Each row is a point. The window is the flat piece filled in between its corners: a triangle in 3 columns, a solid with four corners in 4, and so on. A path goes straight from each point to the next, and from the last back to the first. After which points does the path pass through the window?

Window, 3 rows:
[[-51 -53 -34]
 [-19  51  13]
 [ 17  23   3]]
Path:
(1): [16 15 28]
(2): [  9  27 -20]
(3): [ 12  33 -49]
(4): [  6 -38  27]
(5): [-29   6  26]
(6): [-25  32 -30]
(7): [ -5   3 -60]
(8): [-18 -38   6]
Through the window after points: 1, 5

Window (4 x 4):
[[-25 -58 -34 -21]
 [  2 -12  32  -4]
 [-25  45  56 -12]
 [ -7  46 -20 -16]]
Path:
(1): [  1   4   5 -29]
(2): [-11  19  40 -55]
(3): [-28   9  18   2]
(4): [-17 -17  25   6]
(5): [ -2 -33  26 -29]
(6): [ -5  19  -7 -60]
(7): [-7 33 -5 10]
(8): [-25  28 -15  -4]
(9): [ -6  30  -9 -37]
(10): [ -3  41  34 -24]
(11): [-23  53  33   2]
(12): [-20  12  39  20]
(13): [  4   5  34 -37]
(14): [  3  41  26 -41]
(15): [-12  54  -7  21]
(16): [-18  30  -6  17]
Through the window after points: 2, 6, 12, 16

Window:
[[-31  24  15  -6  23   4   6 -10]
 [ 28 -43   2 -40 -26  -7 -14 -37]
 [ -1  -6  37  38  -2  33  -8  38]
 [-24  60  60  -1   9 -21 -11  17]
 [ 28 -12 -17 -27 -37  -8  -2  -3]
 [ 14  -3  27  23  27   8  33   0]
 [  5 -19   0  -2  -2 -29 -22   0]
 [ -5 -34  13  -8 -34 -16   6   5]]
Path:
(1): [  5  37  25  21   1 -16   7 -24]
(2): [-10   0  20 -22   9   0 -20  30]
(3): [ 20 -24   9 -22  -9  -9  10   7]
(4): [-12  -1   1  19 -32  -7 -18 -22]
(5): [-20   8  20  20 -14   0  -5   0]
(6): [ 14 -16  27 -30   7   2  -8  25]
(7): [ -8  -6   3 -43  38   1 -20  19]
(8): [ -4   9  13   9   0 -12  -4  -9]
(9): [ 13 -28  10  30 -38  -9 -11 -33]
(10): [ 10 -36  -3 -24   7  13   2  27]
(11): [  7 -38  14 -57   2 -17 -23  15]
(12): [ 23 -15   8  -2 -28   1   0 -41]
Through the window after points: 3, 11

Window:
[[ 16 -10 -12  -4 -19   4 -18 -34  33]
 [ -5   9 -29  15  10 -60   5  -3 -43]
 [  6  -2   6   1  35  -3  -5  26  -7]
 [  3   4  35  24 -26 -17  -5 -50   6]
 [  8   1   4  -1 -22 -25  -8  21   7]
 [ 16  24  -1 -11 -12  -6  13  18   2]
 [ 10  27 -11  35  -1 -14  12   7   5]
 [-11  -2 -21  -7  -6  20 -14  14 -13]
 [-15 -21  -8 -21 -12  22   6  10  18]]
Path:
(1): [ 11 -31 -23  21 -17 -13  -1   9  -8]
(2): [ 16   1  -6  14 -21 -15   7  -8  -5]
(3): [-23  31 -21   0  -1 -41  -8  -5  -5]
(4): [  1  18   5  12  -6 -16  -4  -6  15]
(5): [ 25  -4   4  14  -6 -14  16  -4  -6]
(6): [ 12 -11   1  -2  -7   5   3  11   2]
(7): [-6 14 -9 -7  5 -8 -7  5  8]
(8): [-11  19   4   0   2 -13 -11  -9  -1]
Through the window after points: 6
